Each row of a before or after table is a point. One or more steps were done to the points. Then noise was added and the rows were shuffled. The steps act on how far a point lies along the listed directions, d1 being the first. Name the steps. A step turns or swaps two directions, mirrors them in a line or flattens them onto one, adds a multiple of one to another, or multiplies one. Angles are multiples of 10 degrees, from the lower direction toward the higher: turns from -170 to 170, lines from 10 to 170 but not 90. Use the fewest steps. Two steps may share a direction if one is a turn and the other turns, adds or multiplies; they go together, in the order done. Otherwise the lowest direction goes first.
In the rows, zero is written as 128.

Directions:
(1): [182 108]
(2): [148 182]
Before (9 x 2):
[[ 95 177]
 [202 120]
 [ 90  87]
 [103 192]
 [162  97]
 [146  96]
 [ 97 166]
 [136  89]
 [139  57]]
After, 9 rows:
[[181  81]
 [ 96 166]
 [ 88 185]
 [138 122]
 [155  89]
 [156 101]
 [103 168]
 [164  87]
 [150  97]]
Steps: flatten d1 and d2 onto the line at 150 degrees

Directions:
(1): [106  79  97 173 167  78]
(2): [153 135  56  76 163 136]
(3): [ 71 109 167  79 176 140]
(4): [124 185 141 106 132  50]
(5): [174  67 153  86 104  95]
Before:
[[143 115 142  94 102 141]
 [179  94  83 131 111 160]
 [168  65 120  71 150 139]
 [ 73  16 161  98 183 107]
 [ 29 115 167 151 192 157]
 [ 66  93 196 160 129 173]
 [121 137 185  79  96 156]
 [137 148  16 176 129 149]
 [124 116 179  82 115 146]
 [112 164  89 129 144 210]
 [135 138 114  54 152 148]
 [131 213 107 119 129 168]
 [146  79 156 157 116 118]]
After:
[[ 48 101 123 205 189 132]
 [130 104 145  99 116 109]
 [ 97 183 142  76 164 165]
 [159 108 148 112 128  45]
 [156 167 164 116  94  87]
 [121 249 110 135  84 114]
 [ 67  81 176 191 125 143]
 [ 96  71 168  83 135 134]
 [123  74 155 111 135 111]
 [115 127 128  79 168  80]
 [ 72 193 163 107 150 115]
 [115  50 104 201 143  36]
 [159 102 153 168  94 123]]
Steps: turn d1 and d5 by -20 degrees; turn d1 and d3 by -60 degrees; mirror d2 and d4 in the line at 30 degrees

Directions:
(1): [112 108 123 194 150 161  97  80 151 180 161 203]
(2): [166  71 143 153 151 126  60 149 110 134 184  55]
(3): [198 127  90  92  85  67 121 140 103 156 171 185]
(4): [103  45 159 118 161 112 149 148  51 122  96 173]
(5): [132 152  34 139 171 133 119  87  60 144  96  99]
(6): [146 159 175  95 185  78  75  63 135  84 116 148]
Before (11 x 12):
[[122 135 118 103 131 136 156 134 125 121  94 155]
 [103 167 122  99  92 140 172 146  99 100  88 103]
 [215 170  84  92  99  78  95  94 131 154 176 172]
 [103 160 109 149 130 152 134  99 124 124 115 166]
 [140 107 128 157 165 145 105 121 113 138 143 101]
 [111 152 126 145 112 152 161 132 110 131 115 145]
 [104 153  59 158 161 154 131  80  94 121 111 116]
 [115 190 129  44 122  65 157 156 123  52  56  60]
 [ 91 117 130 151 137 152 133 136 121 141 119 151]
 [123 130 117 151 138 177  94 121 146 166 155  73]
 [107 178 115 130 148 143 116  91 158 125 120 115]]
After (11 x 12):
[[137 120  68 139 162 110 119 101  51 122 129 147]
 [148 150 151 130 142 107 111 103 104 116 134 144]
 [123 127 140 133 142 113 107 115 123 139 140 181]
 [126 124  96 142 119 145 168 135 116 155 122 163]
 [159 129 118  60 115  57 119 197  94  76 117   5]
 [127 175  71 104 107 140 152 116 120 169 121 148]
 [154 153 145  78 127  95 105 121  85  86 119  98]
 [145 106 152 116 160 119  99 127 123 114 127 126]
 [ 84 137 121 167 166 205 126 109 141 113  98  25]
 [153 140  86 116 129 112 103 127 109 145 155  98]
 [143 130 121 143 150 120  81 103  98 123 152 140]]
Steps: add 0.5 times d4 to d1; turn d4 and d5 by -30 degrees; turn d2 and d6 by -130 degrees; multiply d3 by -1

Directions:
(1): [134 141 134 146 185 154  71 134 151 118 138  91 216 135 177 106  55  73
 149 133  41 107  82 135]
(2): [168 142 137  93 176 156 115  86 163 152  31 178 131 205  90 151 101 172
 155 122  90 151 189 101]
Before, 10 rows:
[[127 123 135 143 134 118 120 133 115 118 129 122 146 122 140 133 133 116
  129 132 124 120 114 134]
 [148 139 146 109 163 125 132 107 142 134  88 150 146 171 108 128 118 141
  136 125 106 130 153 120]
 [136 134 115 118 148 132 131 115 135 125 121 120 119 128 142 140 123 131
  147 130 129 135 135 118]
 [107 115 120 159  84 107 140 173  99 117 221  78 137  51 162 113 144  87
  103 137 153 113  56 145]
 [109 133 125 149 110 110 100 142 124 113 169  83 148  85 157 113 129  91
  122 129 130 103  90 141]
 [124 133 132 143 149 147 109 129 131 134 119 118 167 130 146 115 108 116
  145 122  99 124 107 125]
 [147 127 126 130 111 117 142 137 108 120 143 134 121 117 116 142 145 129
  108 128 154 140 135 117]
 [116 123 119 142 129 131 125 141 110 120 166 108 133 114 152 126 136 110
  110 136 141 114 106 128]
 [140 127 147 121 158 144 105 109 149 137 105 138 148 151 121 136 109 138
  151 120  92 129 142 109]
 [116 112 128 128  92 110 170 118 129 136 143 153  82 128 108 136 170 146
  115 126 187 154 159 128]]
After (10 x 24):
[[145 131 149 122 175 153  94 106 158 140  95 135 166 161 126 134  92 130
  159 117  73 128 137 105]
 [113 121 118 148 128 132 120 148 107 116 178 102 137 107 163 122 132 102
  112 136 138 112  96 128]
 [135 136 113 117 152 134 128 109 139 123 116 120 122 133 141 137 120 130
  150 128 127 135 135 116]
 [127 123 133 143 138 119 114 137 116 116 132 117 158 118 144 128 125 111
  128 138 114 118 108 134]
 [111 104 122 120  57  95 202 114 115 141 142 173  34 120  83 146 212 178
  102 123 239 163 185 125]
 [143 123 123 128  99 112 156 139 105 121 146 141  98 113 108 147 161 143
  103 128 173 145 140 116]
 [152 140 146 106 173 130 125 101 146 138  75 155 151 181 105 132 110 141
  142 128  96 135 157 120]
 [126 137 133 149 170 154  89 133 139 131 122 103 197 134 162 112  82  95
  153 124  66 114  89 127]
 [ 97 113 117 170  76 102 140 185  92 113 248  63 145  28 176 106 146  67
   97 140 154 101  36 154]
 [104 137 125 159 118 111  87 149 125 107 186  65 167  76 172 108 116  73
  128 133 114  94  70 148]]
Steps: multiply d1 by 2; multiply d2 by 1.3

Directions:
(1): [112 141 120  86 197 125 165 125 115  72 131  76 148 123 171 179  78 105
 104 194  74  76 107 116 180 135 123 100 123 153  93 107 153  91 113 124
 133 150 169 153  65 112 141  38 104 125 114 114  88 124  52 201 130 104
  99 155 168 142 168 156 135 121 130 142]
(2): [102 220 128 127 115  84 170 161 154 113 199 139  97 158 169  72 164  63
 158 144 108 141 101 127 178 133  85 103 145 115 204 102 119  88 175 102
 113  92 139 162 165  87 103 100  82 146 136 116 123 144 182  98 120 138
 139 155 133 169 128 137  36 134 150 136]
(3): [ 63 112 169 116 109  92 116 218 133 116 172 140 132 226  71 142  82  65
 132 116 206 128 137  88 130 135 158  79 136 195  81 122 121 153  88  76
 113  74  90 114 123 151 135 143 136 144 111  99 109  96 108 152 134 108
 130 176  89  95 127 115 124 147 106 157]
(4): [ 97 165 116 145 175 118 189 163 150 115  87 160 149 173 103 125 206 146
 162 128 121 130 136 129 116  98 175  93  72 104 129 136 127  98 174 103
 149  71 159  94 138 151  79 119  88  95  87 156 114  98 126 114 154 112
 108  46 165  76 186 103 212  91 154 154]
(5): [125 127 123 134 123 150 123  84 138 152 114 117 101 154  83 176 201 168
  79 176  91 134 153 125 122 104 159 102  89 166 141 180 177  83 144 123
 137 103 104 113 126 173 150 129 114  55 106 109 145 114 110  96  84 104
 153 181 122 133 148 157  43 249 135 126]
Before:
[[120 123 129 140  83  93 100 153 140 143 167 137 102 115 122 128  86 108
  135 131 159 137 103 121 141 143 101 139 160 137 118 129 125 116 114 118
  115 123 105 139 121 106 144 127 156 142 149 110 151 137 165 140 118 147
  137 142 111 137  79 149  82 120 103 122]
 [121 101 135 126 101 157  93  80 114 159 126 117 112 143  83 159 145 151
   77 143 140 141 135 105 112 118 127 144 127 180 104 157 164 113  92 135
  135 142  99 118 113 158 163 152 144  99 105 112 119 113 105 128  96 138
  150 198  98 146 109 156  47 213 100 121]
 [140 167 111 154 130 102 161 135 157 157 128 161 103 132 141  76 201 130
  175  99 136 157 119 152 118 105 116 152 113  84 186 124 104 131 180 122
  149  98 125 107 198 108  79 144  93 129 127 166 139 117 164  61 149 136
  137  31 149  89 154  79 161  96 160 126]
 [ 96  87 167 118  79 124  97 158 129 149 166 153 118 178  57 151  88 101
  119 111 182 143 129  84 108 131 169  93 132 201 113 143 134 178 100 110
  113  89  80 122 127 179 171 155 156 137 118 101 140 118 137 137 110 121
  164 172 111 107 105 134  91 173 101 137]
 [100 107 132 164 114 111 124 158 130 132 132 170 139 119 106 103 104 134
  155  96 187 118 122 129 114 121 137 143 138 131 104 125  99 157 134 136
  118 104 128 118 123 124 106 146 152 159 118 164 130 116 149 117 145 149
  105  86 145 108 129 103 205  79 137 132]
 [142 148 141 124 144 136 135 144 123 115 109 119 147 131 153 133  80 123
  131 101 121 106 123 119 126 141 130 144 127 114 106 109 112 156 106 133
  119 145 158 127  97 122 147 116 136 152 118 134 115 108 102 166 149 112
  119  90 139 112 122  96 172  94 100 120]
 [127 105 147 175  85 109 109 161 137 165 100 192 128 146  97  84 192 160
  151  45 198 168 158 131  81 106 160 133 116  95 123 149 108 164 143 123
  146  92  91  88 186 159  87 194 152 124 117 157 141 111 193  80 159 144
  112  55  90  57 121  89 212  91 142 138]
 [ 96  95 158  79 130 113  83 152 123  94 160  97 126 142 111 165   9  62
   91 144 150  95  99  84 148 156 117 119 164 186  68 108 141 164  33 122
  101 143 105 127  46 118 156 117 176 157 142  93 108 123  86 197 125 111
  112 214  95 143 112 151  98 143  81 142]
 [158 123 109 130 139 123 125 135 112 110 117 134 134  75 168  76  91 151
  154  99 157 120 117 141 115 158  93 197 164  68 130  95  95 170 117 155
  125 174 157 137 159  86 122 145 137 174 158 150 110 142 147 121 140 147
  119  92 125 130  96 118 214  25 121  96]]
After (9 x 64):
[[145 144  99 152 152 124 155 142 132 121  85 161 138 103 137  71 168 181
  169  93 152 134 132 146  94 134 129 179 123  51 144 115 100 148 155 143
  138 131 165 108 179 110  94 158 114 139 132 169 116 124 159  87 147 139
  118  44 140  97 126 104 245  29 141 106]
 [133 106 140 181  80 123 107 130 144 181  88 189 114 146  81 100 234 189
  129  64 176 174 169 135  74  94 171 128  97 102 137 176 128 143 156 127
  153  86  80  80 190 178  96 199 146  90 110 154 154 109 193  57 137 137
  125  72  90  63 127 102 173 146 149 133]
 [103  86 165 111  82 121  96 160 123 142 171 150 127 160  78 140  59  91
  127 104 186 135 118  88 115 139 153 104 146 191 110 126 122 188  92 116
  110 107  89 132 122 159 170 148 161 158 128 106 136 127 140 152 120 129
  157 162 115 113  97 132 107 142  98 135]
 [109 129 132 141  91  82 112 180 142 133 165 149 114 127 121 114  82  97
  156 115 177 140  99 118 139 143 105 134 159 126 112 119 110 125 118 108
  116 112 111 132 127 103 128 128 153 156 145 120 143 132 171 147 135 148
  127 115 116 120  85 134 120  82 105 128]
 [ 97 116 126 176 118 118 134 145 141 143 113 179 132 130  83 110 156 160
  149 104 175 128 134 134 102 106 156 134 112 128 118 147 112 138 154 134
  127  83 127 104 135 144  97 154 139 124 105 168 140 107 154  93 137 143
  113  75 151 100 145 103 198 109 148 136]
 [137  94 136 111 104 151  86  84  99 142 143 103 123 103 128 141  74 126
   88 132 143 128 114 106 128 140  91 169 165 165  94 124 143 136  70 150
  126 182 111 142 101 121 169 136 159 146 131 113 108 133 105 161 111 153
  139 196 101 166  86 155  67 158  90 112]
 [131 160 117 158 120 108 152 125 163 172 129 160  86 157 109  98 230 140
  150 117 133 164 133 144 113  97 134 135  98 114 188 151 126 116 180 114
  149  78 103  97 199 133  93 154  90  97 117 152 147 106 156  44 127 124
  154  69 136  86 160  92 113 162 159 127]
 [ 96 109 153  86 146 103 105 174 126  81 149 113 145 135 127 138   7  58
  125 121 158  94  89  91 146 157 116 126 163 154  69  87 117 172  45 121
  105 142 128 123  54 102 130 114 170 180 140 114  98 123  97 202 151 121
   95 158 113 127 119 128 163  74  88 148]
 [144 159 134 134 150 141 148 135 131 122  91 130 146 137 140 134 122 143
  134 104 111 113 131 124 116 128 145 138 108 105 117 123 119 142 128 132
  127 130 161 115 107 134 136 121 125 129 107 143 120 101 109 146 148 109
  121  70 148 101 136  91 179 104 110 120]]
Steps: add 0.3 times d5 to d1; turn d4 and d5 by 50 degrees; add 0.5 times d2 to d3
